Each row of a before or after table is a point. The points were changed in one or more steps. Then noise was added and the rows were shuffled. The steps act on how far a point lies along the listed directions, d1 being the first. Write out the steps. A step turns or swaps two directions, mirrors them in a line or flattens them onto one, adds a multiple of one to another, or multiplies one. Angles are multiples of 10 degrees, from the lower direction toward the higher: turns from -170 to 170, lines from 10 to 170 but not 90. Use the fewest steps. Two steps may share a direction if one is a turn and the other turns, adds or multiplies; they go together, in the order done. Otherwise the lowest direction goes first.

Directions:
(1): [-30  40]
(2): [-40 -30]
Before:
[[-11 -42]
 [  1  32]
 [ -9 -20]
 [-10 -13]
 [-25 -18]
 [ 31  -8]
 [ 28  10]
 [ -1  34]
 [ 49 -21]]
After (9 x 2):
[[ -8 -12]
 [ 39  -5]
 [ 60 -14]
 [-25 -17]
 [ -8  30]
 [ -4  27]
 [ -3 -38]
 [ -6 -19]
 [ 32  12]]
Steps: add 0.3 times d1 to d2

Directions:
(1): [ 36  20 -22 -60  14 -21]
(2): [ 13 -39 -34  22 -15 -53]
(3): [ -6 -59  12 -22  45  13]
(4): [-29  22  34   3  32 -53]
Before:
[[ -4 -20 -16  13  -4  -9]
 [  3  -2   7   7  16   0]
 [-16  -8  13  22 -10  25]
 [ -5   4  -3  -7   2  14]
 [-15  -8   0 -23   9   8]
 [-16   9  17   0  24 -43]
 [ -2  -2  24 -11   6   3]
 [-29 -21  22  43 -21  25]
 [  6   8   2 -11   8  18]
 [ 14 -60 -36  16   2 -52]
 [-20  -1  17  24   8  -2]
 [  4 -17   9 -16  23  22]
 [-13  26  21  -5  30 -20]]
After, 13 rows:
[[  9  13 -15 -20   3   1]
 [ -5   5  18  11 -13  -5]
 [ -5  15  15  -8  -1  35]
 [ -6  30  28 -29   2  48]
 [-11  24  20  -6  15   6]
 [  5  14   4  10   6  -4]
 [-10  -2  -4   7  -5   9]
 [-21   7  19  23  21 -28]
 [-13  17  16  -1  20 -42]
 [-19   7  -7   8 -20  -5]
 [ 45  32 -38 -49  -2 -37]
 [ -4  -7  -2  22  -7   7]
 [  2  19  -4  27 -24   4]]
Steps: mirror d1 and d2 in the line at 50 degrees; multiply d3 by -1

Directions:
(1): [ 26  26  -1 -33 -12   3  28 -26 -39  22 -14]
(2): [  2  17 -60  -8  -7  -5  18   3  42   9  -8]
Before (13 x 11):
[[ 23  36 -38 -42 -20  -3  42 -20  -7  15 -19]
 [ 16  -1  27  -3  -2  -3   1  -3 -25   9  -2]
 [-19  -5 -19  14   5  -4 -13  23  16  -6  10]
 [-21 -24  35  23   7   3 -25  12 -12 -17  13]
 [-14 -12  20  26  11   9 -26  18  -4  -3   6]
 [  1 -11  33  10   4  -4 -10  -7 -11 -14   6]
 [ -9  -9  11   5   5   4   4  -2 -12  -6   3]
 [ 15  13  -2 -15 -10  -2  17  -9 -22  14 -20]
 [ 19  19   3 -25  -7  -4  23  -9 -31  14  -4]
 [ -4 -12  38   9   0   0 -11  -4  -4  -6   3]
 [ -5 -19  38   8   9  -2 -24   1 -25  -9   8]
 [ 22  22 -19 -19 -19   5  23 -21  -7  14 -14]
 [ 12   4  20  -2   2   7  10  -9 -20   8   4]]
After, 13 rows:
[[  3  -5  37   0  -5   1  -3 -12 -14   0  -2]
 [ 15   9   7  -8  -1   7  15 -11 -17  13   0]
 [ 15  22 -35 -13 -17   4  22 -12  14  12 -13]
 [ 14  16 -17 -16 -13  -4  19  -6  -6  15 -22]
 [ 13  30 -61 -31 -18  -6  36  -7  27   9 -15]
 [  5 -10  37  -4   4  -2 -14 -10 -40   0   2]
 [-10 -18  44  12   4   5 -17   1 -32  -9   8]
 [  8  -4  33   1   2  -4  -2 -12 -20  -6   3]
 [ -6  -5  10   1   4   5   9  -4 -18  -3   2]
 [ -7  -8  30  18   7  11 -22   9 -21   1   5]
 [-20 -11  -3  17   7  -3 -19  23   7 -10  12]
 [ 17  23 -18 -28  -9  -6  29  -6 -15  16  -7]
 [ 20   8  16 -10  -4  -3   9  -8 -23  12  -7]]
Steps: turn d1 and d2 by 30 degrees
